Each row of a before or after table is a point. One or more steps were done to the points. Then noise was added and the rows were shuffled. The steps act on how far a point lies along the listed directions, d1 being the first. What was done? A step turns or swaps two directions, mirrors them in a line or flattens them onto one, adds a multiple of one to another, or multiplies one. Angles are multiples of 10 degrees, from the lower direction toward the higher: turns from -170 to 170, lines from 10 to 170 but not 90. Use the fewest steps. Two steps may share a direction if one is a turn and the other turns, adds or multiplies; they go together, in the order done. Otherwise the lowest direction goes first.

Directions:
(1): [-27  25  43]
(2): [-49 -13 -24]
(3): [  1  49 -28]
Before, 14 rows:
[[ 45 -22  -4]
 [-49  37 -31]
 [  6 -18 -65]
 [ 32 -21 -19]
 [-35  45 -44]
 [ 56 -46 -11]
 [ 31  -8 -35]
 [ 18  28  25]
 [ 15  19   7]
 [ -4  27 -72]
 [ 43  -9 -43]
 [-30  21 -17]
 [  0  23  -7]
 [-31  47 -26]]
After:
[[-10 -17  10]
 [ 14 -33 -33]
 [-42   1   0]
 [ 14 -41  56]
 [ 20 -75   0]
 [ -6  -1 -51]
 [-24  -5  -2]
 [  6 -35 -51]
 [ 42 -42 -21]
 [  3 -42  45]
 [ 12  -9 -40]
 [ 13 -60  43]
 [ 10  13 -65]
 [ 14 -21  33]]
Steps: turn d2 and d3 by -160 degrees

Directions:
(1): [-40 -46  17 -37  30   9]
(2): [-19   0   6  -6 -14 -76]
(3): [ 49 -57 -11  17   9 -16]
Before, 10 rows:
[[ 18 -37  -8 -10  33  17]
 [  3   1  -4   1 -12 -41]
 [ 42 -29  -1   8  15  43]
 [-31 -16  25 -15 -22 -49]
 [ 34 -15  13  17  13  19]
 [ 24   0 -24  15  12  -2]
 [ 13  75 -13  31 -40 -35]
 [-52  30   6 -17 -11 -31]
 [-18  13  -5 -12  -7 -46]
 [ 67 -11 -18  44  -5   1]]
After, 10 rows:
[[  5 -57  -4 -26  50  27]
 [ 13 -13 -24   2  23   5]
 [-32 -14  31 -12 -25 -69]
 [ -6  -3  -2  -3 -10 -48]
 [ 42 -46  -8  18  19  17]
 [-28  59  -3   7 -30 -52]
 [ 29  92 -17  44 -59 -52]
 [-13  24  -5   1 -15 -59]
 [ 21 -29  18  -2  25  30]
 [ 24 -58   3 -13  35  63]]
Steps: add 1 times d3 to d1; multiply d2 by 1.3

Directions:
(1): [-20  44  -1  48  15 -63 -12  26 -29  14  32]
(2): [-43 -52 -27  53 -26  18  33  10  15  31  13]
(3): [  4 -29  26  27 -21  -2 -78 -36  20 -10  32]
(4): [-55  11  36   0 -15  43 -29  44 -34 -23 -26]
Before (9 x 11):
[[-13 -12 -12   2   5  -3  18   0  11  28  18]
 [ 10  -9 -13  12   7   9   5  -6  20   4 -10]
 [-24  45  34  -9  14  -2 -59  46 -44 -36 -22]
 [ 50   5  13 -42   4  26 -17 -31  13 -15 -23]
 [  2   6 -15  15   5 -13   6 -11  11  -1   5]
 [-41   5  18   8  -1  21  15  53 -21  -8 -14]
 [ 43  68 -20  24  42 -95  21   1  -8  26  40]
 [-38  -6  16  34 -21  -2 -10   8   2  20  15]
 [ -3   4   5 -20  -6  13   7  -9  18   2 -19]]
After, 9 rows:
[[-30 -77 -39  40 -25  37  33   8  26  19  -7]
 [  8  19  -5  10  14  -6 -13   6   1   1  -6]
 [ -8  -7  29 -23 -16  30  -8   0  10  -1 -19]
 [-31 -27  10   2 -13  42  13  29   7  -8 -16]
 [  4  18  17 -35  12   2 -12   2  -2   2   1]
 [-23  25   2  14  -5 -18   0   4   5  14  -3]
 [ 96  -9 -20 -51  16  -4  35 -65  55  10   2]
 [  1  20 -10  55   8 -41   3   3  -6  30  31]
 [ 10  10  -6  -4  11  -1   0 -15  10 -14  -8]]
Steps: turn d2 and d4 by -130 degrees; turn d1 and d4 by -160 degrees; multiply d3 by 0.4

Directions:
(1): [-72  26   4 -58 -43 -18   4  26  -9 -35  15   4  17  38  -6  56   2  25]
(2): [-10  54  -6  -7 -51  35 -27 -33 -39  31 -42 -24 -52 -19 -19  15 -23 -37]
(3): [-14  54  44  25  23   5  -9   5 -18  -8  -2 -38  22  28 -21 -59 -50  57]
(4): [-57  -7 -18  18  11   1  -3  38  25   1 -24  53 -29  46   5 -48 -34 -57]
(5): [ 44  -9 -17  22   6   3  67  35 -60 -15 -21   3 -32  53 -42  22   7   7]
(6): [ 16   9   6 -22 -20 -43 -44  52 -49   2  11  29 -45 -26  21 -50  41  28]
Before, 10 rows:
[[-64  35  13  31  21  18  26   2  -2 -12 -39 -21   0  74 -20  -4 -81   3]
 [-39   8 -20 -37 -31 -30 -64  10  37  35   4  50 -24 -32  30 -14  38 -35]
 [-49  41  42  -1  27   6   2 -22  31 -17  27 -43  51  22 -27  -9 -45  41]
 [-40  70  12  12 -18  23  11   0  -5 -22 -20 -55   9  46 -42   6 -69  33]
 [ 16 -26   3   2   5 -43 -27  37   0 -13   5  70 -16 -18  31 -31  50   5]
 [-23  -7 -11 -17 -12  -7 -21   4  -1   1   0  24 -37 -19  11  23  17  -2]
 [ 50 -13 -17 -26   4  -9 -23 -31  -7  21  14  12  -5 -49  22  31  54  17]
 [-14  57  52  46  17  10  -1  -4 -25 -10 -20 -34   1  42 -26 -43 -77  35]
 [ 11 -31 -26 -21  18 -17 -12   9  27  13   7  65 -17  12  52  16  18 -44]
 [ -4  -7  -2 -31   2 -33  13  51 -45 -55   6   8  -7  15   4  -1  38  51]]
After:
[[  0  12  -9  12  -5  10   9   9 -34   2 -22   5 -55   9 -21  19  -5   6]
 [ 35 -61  -3  41  56 -22  75  43  16 -49   5  59  31  57  -9  14  28  20]
 [-60  31  24   7 -18  35 -41 -79  60  21 -19 -24  19 -27  16  18 -72 -48]
 [-46  19  44  -4  36  -7 -22 -22  59 -12  41 -28  60 -10  -1 -27 -28  38]
 [-60  68  -4 -18 -58  36 -65 -59  42  26 -26 -44 -13 -42   4  14 -54 -36]
 [-90  25   4 -10 -13  11 -66 -34  46  23 -25   1 -10 -19  43 -13 -48 -44]
 [  3 -73 -22  -8  45 -10  57  11  36 -55  18  12  46  17  14  45  38  12]
 [ 61   4 -10  -4  17  -7  23  -5 -55   4   2  -3  -7   5 -17  26  34  47]
 [ 36 -23  -8  -1  43 -37  24  57 -25 -13  12  65 -17  60  26 -18  13  11]
 [  8  45 -14  27  -5   8  33  35 -49  14 -43   7 -45  75 -63 -13 -15   0]]
Steps: multiply d1 by 0.4; multiply d2 by 2.5; turn d3 and d6 by -130 degrees; turn d3 and d5 by 110 degrees

Directions:
(1): [ 16  82 -26   1 -60  32  -1  -8 -22 -24  59 -11  50  -8 -21 -16 -18  13
  16   8 -15  10   6  17  28  14  25  31   7 -23   1 -55]
(2): [ 15 -16  15 -34  24  22  -9  12  40  43  11 -54 -21  38 -24   3 -56 -27
 -27  -1  22  26  16  63  42  -4  -3  -7  -8 -21 -52 -25]
(3): [-43  -3 -14 -12 -10 -25 -13  11  15  -1 -95 -18  57 -17  14  20 -23  21
   7  36   2  11  -6  -1  15  68  27  29  24  -5 -38   1]
(4): [ -5 -22   4   7  13  -5  -8   9  13 -60   5  30  -3 -20  26  -1 -19 -15
  17 -17  19 -64  -8  50  35 -57  18  43  75 -18 -17  11]
(5): [ 16 -12   5  16 -66  -7 -32  24  31  23 -34  21  19  34 -17  -1  52  41
 -44 -43  31  24  27  21 -22 -49  43  23  -4  -5   5  -4]
(6): [ -5 -21   7   4 -12  -4   2   0  45 -12   5 -27 -56  37  29  -8  37  51
   4  26 -22  -2 -52   8  44  28  13 -13  34  24  50 -61]
Before, 9 rows:
[[  8 -33  14   4  37  -7 -11   3   9  15 -15 -13 -39  25   4   5  16 -11
  -13 -11  10   9   1  -5 -10 -22  -3 -18 -15  14   7  15]
 [-14  -1  -2  -3  12  -4  -1  -6  -2 -12  -7   6  -5 -21  15   4   7   4
   16   8 -13 -12 -24 -22 -11  15  -9  -7 -13   9  10   3]
 [ 10   4  -3  -6   9   7   0   6 -12  20  17  -8   0  -8 -13  -4  -3 -19
   -4  -2  -2  14   9  -8 -19  -3  -5 -11 -30  -7   1  11]
 [ -2 -28   1  10  -8  -9  -6  14   7  -6 -14  25   3  -1   2  -3  14  -8
   -3 -23   7 -12  11  10 -18 -38  16   8  10   1  -3  17]
 [  5 -22   9  -1  18 -12 -12   3  24  16 -11  -4 -22  14   5   0  12   6
  -14   1   5   1  -7   4   4  -2  -4 -11  -5   6   6  -4]
 [-18 -31   6   8  -3 -31  -6   3   7   1 -53  16 -11   9  15  17  52  31
  -13 -10  -3   1   0 -35 -32  14  -8 -13 -16  27  25  22]
 [  9 -20  16  11  21   0   8  -4  -1 -20  28  25 -41   6  16 -11  27   2
   -3 -17   1 -19 -17  -6  -2 -38  -8  -9  24   5  33   1]
 [-12  14 -16   8  -7  -1   5  -6 -11 -28  10  21   1 -14  17  -6   8  10
    8  -4 -14 -15 -12 -14  -5  -4  -1  11   8   1  21  -2]
 [ -5  -5   5  -8  -4  -4   9   3  -2  18 -18  -7  -1   6 -20  -5  18   4
   -6   2  -6  17   0 -21 -15  14 -14 -16 -22   6   4   5]]
After, 9 rows:
[[ 36 -18  24   8  45  22  18 -13 -12 -16  95  25 -78  15   1 -21  17 -30
   -7 -33   4 -26  -6   2  -4 -77 -37 -32   3   2  39   5]
 [-10  16 -16  14 -11  -4   5  -8 -13 -33  13  28  -3 -14  18  -8  16  13
    8  -5 -15 -16 -14 -19  -8  -7  -4  12   8   8  34  -2]
 [ 11 -21  11 -12  36  -5 -13   8  19  19   1  -6 -12   5  -2   2 -19 -25
  -15 -11  16  -8  10  23   7 -18 -10  -3  -7  -8 -25  12]
 [ 24 -35  23  -8  58  10 -13   6  11  27  18 -23 -55  35 -13   4 -13 -43
  -23 -24  25   9  18  25   1 -48 -15 -23 -24   1 -17  17]
 [ -2 -19   2  -9  32   3  20  -2 -10   7  16  -9 -25   0   1  -7 -14 -32
   11  11 -15  -1  -8 -10  -5  10 -19 -28 -14   9   0   5]
 [ -9  -8   3  -2 -10  -7 -14   6  17  -9 -25  13   4 -10  13   7  18  16
    3  -7   5 -12 -15  -3  -7  -3  11  10  -1   3   2   0]
 [-21 -33   7 -12  29 -23 -10  10   0   8 -62   2  17  -8   1  23 -15 -14
  -15  -9  17  -4  25  -1 -17   9 -16   2 -12   2 -37  45]
 [ -2 -10   7  -9  -9  -1   0  11   1  17 -26   0  14   3 -27  -4   8  -7
  -11 -10  10  10  19   0 -15 -10  -2   2 -13  -6 -17  16]
 [ 25  -1   1   1  -5   9  -4   9   0  27  33  -6 -20  17 -15 -13  20  -8
  -15 -17   4  19   7  -2 -15 -23  -2 -12 -32  -4  18  -1]]
Steps: add -1 times d1 to d2; multiply d3 by 2.5; turn d4 and d5 by -130 degrees; turn d4 and d6 by -110 degrees
